Each row of a before or after table is a point. The points were changed in one or more steps. Then noise was added and the rows were shuffled. The steps act on columns, c1 being the first. Write out the steps. A step turns or swaps two columns, mirrors them in a line or flattens them onto one, adds a multiple of one to another, or multiplies or shifts one. Angles are multiples of 10 degrees, from the lower column toward the higher: turns from -170 to 170, lines from 10 to 170 but not 90. Use the fewest steps. Two steps may share a column if one is a turn and the other turns, adds or multiplies; they go together, in the order done. Otherwise the lowest column goes first.

Before:
[[ -6  20 -18]
 [  7  -1  14]
 [  2 -10  25]
 [-15   9  -2]
 [ -7  34 -18]
 [ -2 -13   1]
 [  1  20  26]
 [ -8 -20 -14]
 [  8 -16  22]
 [-60 -11  -8]
 [  1  20  13]
 [  1  12  22]]
After (12 x 3):
[[  5  -7 -13]
 [ -9  12  28]
 [ -6   7  21]
 [-11  13  -2]
 [  5  -7   1]
 [  6  -6  22]
 [-19  20  -8]
 [  3  -5  16]
 [ 12 -14  20]
 [-19  23 -16]
 [-12  12 -20]
 [-10  10  12]]
Steps: flatten c1 and c2 onto the line at 130 degrees

Before:
[[  3 -14   9 -19]
 [-25  37   9   7]
 [ 23 -21   5 -18]
 [-19  -6   3 -13]
 [ 47   3  22  15]
 [-18  -9   8 -19]
 [  3 -21   8  60]
 [ 26 -10  -8  -7]]
After (8 x 4):
[[-25  -8  -8  11]
 [-19 -21   5  23]
 [ 21 -12   8  17]
 [  0 -15   8  19]
 [ 22  -7   3  11]
 [-14 -24   7 -60]
 [ 25  35   9 -11]
 [-47  -4  22  -6]]
Steps: turn c1 and c4 by 170 degrees; add -0.3 times c3 to c2

Before:
[[ -5 -12 -11  -7  25 -16  27  39]
 [-16  24  33   5  -2 -42 -60 -30]
 [ 34  42  -9   7  -4  -8  19 -13]
 [ -4 -17  57  11  13  -4  21 -25]
 [  1 -29 -21  -4  20 -10 -34  22]
 [  9  -7 -34  27   9  52   5  40]
 [ 51  31  -9   4 -33  48 -53  54]
 [-22  25  43  -7  57   0   7   7]
 [ 50 -38 -16  59  29 -34  25  13]
 [ 20  37  38  56 -31 -28  21 -16]]
After:
[[ 20 -19  57  11  11   2  -3 -24]
 [ 10  23  44  -2  55  -9 -23   3]
 [  7   8 -32  28  10  54   8  41]
 [-54  44 -10   3 -32  37  51  55]
 [ 16  35  -6   8  -1 -21  32 -12]
 [-62   6  36   4   2 -45 -13 -29]
 [ 24 -50 -17  58  28 -21  48  10]
 [-31 -29 -21  -4  18  -3   5  22]
 [ 26 -17 -13  -6  26 -15  -4  42]
 [ 22  24  39  58 -31 -39  20 -18]]
Steps: swap c1 and c7; turn c2 and c6 by -20 degrees

Before, 10 rows:
[[  7 -33  -5 -35  19 -22 -13  31  21  30  53]
 [-22  39  42 -13 -33  18  23  48  15  48   1]
 [ 30  -8  52 -25  35  20 -20  12 -29  32  28]
 [ 11   1 -31  19   2   1 -36 -30  -3   0   1]
 [  6  -7  13  55  24  17  35 -27 -36 -40  28]
 [ 18  14 -15 -32 -38 -49 -47 -40  14 -34   4]
 [ -7  29   2  40 -14   4  27  45   5 -17 -40]
 [ 40  60  17 -30 -39  37  17  36   6   5  40]
 [ 14  30  40  10   6  -2 -46  -4   6 -23  33]
 [-27  54  -1 -23   8  -1 -46  40 -59  27 -11]]
After (10 x 11):
[[ 28  29   1  37 -13   6  -7  46   3 -17 -41]
 [-46  32  40  10   7   0  14  -4   5 -23  31]
 [ 21  41  41 -15 -33  18 -21  49  14  48  -1]
 [-46  54  -2 -21   9  -1 -26  39 -58  26 -12]
 [ 16  59  16 -30 -38  36  39  34   4   6  39]
 [-47  15 -16 -31 -37 -49  18 -41  13 -33   5]
 [ 35  -8  13  55  24  16   6 -26 -36 -39  31]
 [-20  -8  52 -24  36  18  30  11 -30  30  28]
 [-35   1 -31  17   2   0  11 -30  -3   0   3]
 [-13 -30  -6 -36  19 -23   6  32  21  30  51]]
Steps: swap c1 and c7

Before, 8 rows:
[[ 51   2 -47  28  21  21  -4  11  41 -24  -8  23  19 -14]
 [-15  47 -44  23  18 -23 -16 -13 -31 -29   0 -23  -1 -29]
 [  1  -5   4   7 -23   2  15  16  11   7  -9  16   1 -28]
 [ 16  30  30  30  22   1 -29  20 -10 -60 -29 -34  26   9]
 [ 20 -24  51  24   0   6  23  -8   7 -17  10 -13  -3 -31]
 [-14 -34  41  31   7  17   0   4  35  22   2  -2  -4   5]
 [  0  -9  45  33 -18  28  19   0  18  -1  25  -6   6   2]
 [-26  41  -3   9  28   5  24  36  -8  11   0 -21   1 -20]]
After, 8 rows:
[[-30 -10  51  25   0   6  23  -8   9 -16  10 -13   3 -55]
 [ 49  -1 -42  23  18 -23 -15 -14 -41 -28   0 -23   1  19]
 [ -5   2   3   8 -23   2  16  16  14   7  -8  16  -1 -33]
 [-26  25  41  31   7  17   0   4  46  22   2  -2   5 -29]
 [ 48  11  -2   8  28   7  25  36 -10  11   0 -21  -2  22]
 [ 24 -24  29  31  23   1 -29  20 -12 -59 -29 -33 -25  39]
 [-15 -48 -47  28  21  21  -4  10  53 -24  -8  22 -19 -11]
 [ -7   4  46  33 -18  29  19   0  24  -1  25  -5  -6  -8]]
Steps: add 1 times c2 to c14; turn c1 and c2 by -110 degrees; multiply c9 by 1.3; multiply c13 by -1
